Rows are points. Each copy is the shape, with its points in the same order, turned, moved and blurred by noise. Some copies are also mirrored. Which?

Shape, 6 rows:
[[-0.19  0.08  0.22]
 [-0.05 -0.34 -0.51]
 [ 0.28 -0.32 -0.30]
 [-0.06 -0.13 -0.23]
 [-0.13  0.55  0.06]
 [-0.41  0.51  0.32]]
Copy 1, 6 rows:
[[ 0.30  0.00 -0.11]
 [-0.50 -0.29 -0.17]
 [-0.42 -0.20  0.27]
 [-0.23 -0.09 -0.08]
 [ 0.22  0.47 -0.14]
 [ 0.52  0.36 -0.33]]
Copy 1 is: mirrored
Copy 2:
[[-0.01  0.08  0.21]
 [-0.47 -0.21 -0.50]
 [-0.13 -0.27 -0.48]
 [-0.27 -0.04 -0.24]
 [ 0.06  0.57  0.02]
 [-0.04  0.51  0.41]]
Copy 2 is: only turned
Copy 3 (6 x 3):
[[-0.22 -0.01  0.22]
 [-0.31 -0.16 -0.64]
 [ 0.05 -0.24 -0.50]
 [-0.26 -0.03 -0.26]
 [-0.11  0.56  0.18]
 [-0.32  0.44  0.44]]
Copy 3 is: only turned
Copy 4:
[[ 0.17 -0.24 -0.15]
 [-0.58 -0.22  0.27]
 [-0.37  0.04  0.47]
 [-0.29 -0.10  0.14]
 [ 0.12  0.06 -0.47]
 [ 0.35 -0.27 -0.57]]
Copy 4 is: mirrored

Shape (9 x 6):
[[-0.21 -0.47  0.11  0.47 -0.29 -0.09]
 [ 0.24 -0.18  0.00 -0.14 -0.25  0.40]
 [-0.19 -0.25  0.26 -0.13 -0.42 -0.71]
 [-0.21  0.34  0.30 -0.03  1.05  0.29]
 [-0.17  0.17 -0.01 -0.06 -0.37  0.34]
 [ 0.38  0.32  0.36  0.22  0.16  0.21]
 [-0.11  0.38  0.08  0.05  0.49  0.16]
 [ 0.25  0.33 -0.10  0.08  0.18  0.15]
 [-0.11  0.09  0.23 -0.01 -0.26  0.40]]
Copy 1, 9 rows:
[[ 0.02 -0.21  0.50  0.27  0.02 -0.26]
 [ 0.45 -0.07  0.08 -0.12  0.09  0.34]
 [ 0.20 -0.41 -0.05  0.20 -0.52 -0.61]
 [-0.49  0.26  0.31 -1.00 -0.14  0.39]
 [ 0.39  0.18  0.25  0.10 -0.24  0.29]
 [ 0.36  0.19  0.25 -0.66  0.18 -0.07]
 [-0.23  0.36  0.06 -0.50 -0.12  0.17]
 [ 0.11  0.31 -0.04 -0.35  0.17  0.17]
 [ 0.36  0.16  0.42 -0.09 -0.17  0.25]]
Copy 1 is: only turned
Copy 2, 9 rows:
[[ 0.28 -0.38 -0.05  0.17 -0.34 -0.43]
 [ 0.26 -0.09 -0.02 -0.10 -0.28  0.47]
 [ 0.61  0.17 -0.08 -0.07  0.14 -0.64]
 [-1.07  0.05 -0.24 -0.38  0.23  0.12]
 [ 0.08  0.18  0.09 -0.15 -0.44  0.20]
 [-0.30  0.01  0.44  0.07  0.12  0.30]
 [-0.63  0.27 -0.14 -0.17  0.02  0.13]
 [-0.27  0.24 -0.09  0.18  0.01  0.38]
 [ 0.05  0.03  0.30 -0.27 -0.31  0.18]]
Copy 2 is: only turned
Copy 3:
[[-0.36  0.00  0.39  0.65 -0.18 -0.18]
 [ 0.21  0.22  0.24 -0.15 -0.14 -0.30]
 [-0.12 -0.74  0.43  0.36 -0.26 -0.40]
 [ 0.10 -0.22 -0.06 -0.14  0.58  0.98]
 [ 0.21  0.00  0.10 -0.07 -0.50  0.07]
 [ 0.59 -0.07  0.19  0.24  0.21  0.19]
 [ 0.20 -0.16 -0.08  0.10  0.09  0.56]
 [ 0.49 -0.10 -0.26  0.14  0.17  0.14]
 [ 0.27  0.05  0.31 -0.04 -0.36  0.14]]
Copy 3 is: mirrored
